Rows are points. The window is the flat piece filled in between its corners: a triangle in 3 columns, a solid with four corners in 4, and so on. A path goes straight from each point to the next, and from the last back to the first. List the points from which the path goes on through the window.
In the rows, 128 means zero.

Window, 4 rows:
[[146 109 115 150]
 [ 61 101 170 104]
 [205 159 161 115]
 [ 64 122 104 124]]
Path:
(1): [161 105 109  88]
(2): [139 159 156 154]
(3): [ 57 141 187 150]
(4): [ 72 101 156  54]
(5): [217 133 161  87]
(6): [185 174 183 160]
(7): [143 147 124 144]
(8): [168 107 110  96]
(9): [224 136 120  73]
(10): [205 174 157 164]
(11): [153 174 186 165]
(12): [220 114 163  85]
Through the window after points: 1

Window:
[[173 133 107 123 179 142 155 126]
 [207  64 136 221  95  94  81 101]
 [143 141 116 133  95 120 140 214]
 [121  81  61 157  62  31  92 145]
 [ 91 173 133  47 161 161 108 119]
 [162  89 140 154  87 117 249 125]
 [ 67  74  63  83 124 173 123  98]
 [127 124 172 106 206 146 145 156]]
Path:
(1): [184  91 126  75 103 125 158 152]
(2): [163  84 116  58  82  91 123 173]
(3): [150 123 130 206 130 113 171 121]
(4): [120 124 110 232 106 131 121 126]
(5): [195  66 125 149 117  91 126 125]
(6): [174  78 156  99 134 121 143 135]
(7): [137 120 120 157 158 134 119 126]
(8): [ 89 120 109 186 135 147 113 122]
(9): [181  74 124  98 122 113 127 132]
(10): [165 121 127  87 124 111 136 163]
(11): [146 131 107 158 139 138 144 153]
(12): [103 142 116 200 109 119 187 163]
Through the window after points: 6, 8, 10, 12

Window:
[[104 126 128 120 115  95 137 105 147 138 132]
 [131  89  84 152 109  94  85 175 116 159 137]
 [123 189 144 100  86 142  63 123 151 134  57]
 [144 130  88 118 129 138 107 136 167 176 140]
 [195 100 178 142  91 202 103  48 112  96 118]
 [133  78  97 173 188 161 107 172 159  89 139]
 [119 128  88 119 139 150  82 169  59 136 115]
 [156 143 249 128 132 119 134 226 131 132  91]
 [153  70  77  95 136  83 121 133 183 115 181]
 [104  80 105 115 172  85  75 164 118 175 135]
 [160 137  77 138 139 106  81  82 134 131 152]]
Path:
(1): [149 112 121 132 133 107 118 132 163 136 110]
(2): [153 123  71 120 146 131 101 148  76 131  82]
(3): [114 125 114 125 129 139  82 151 104 137 149]
(4): [100 109 137 149 145 128  51 149 143 120 190]
(5): [177  93  90 114 137 118 178 126 138 143  92]
(6): [175 100 109 118 155 113 132 122  99 142  62]
(7): [116 137 120 120 122 136  85 138 171 125 160]
(8): [122 107 129 130 131 113  76 148 133 124 214]
(9): [158  65  83 137 168 114 136 153 135 148  71]
(10): [162  69  94 151 131 141 127 132 128 154  61]
(11): [126 137 158 118 126 111  81 142 133  95 178]
(12): [ 94 144 146 122 101 121  96 149 141 130 200]
(13): [202  70  83 119 151 118 117 113 183 145  80]
(14): [169  71 112 146 148  94 146 150 152 145  62]
(15): [134 110  94 124 139 128  92 147 135 138 197]
(16): [133 112 136 114 114 126  96 139 159 139 164]
Through the window after points: 2
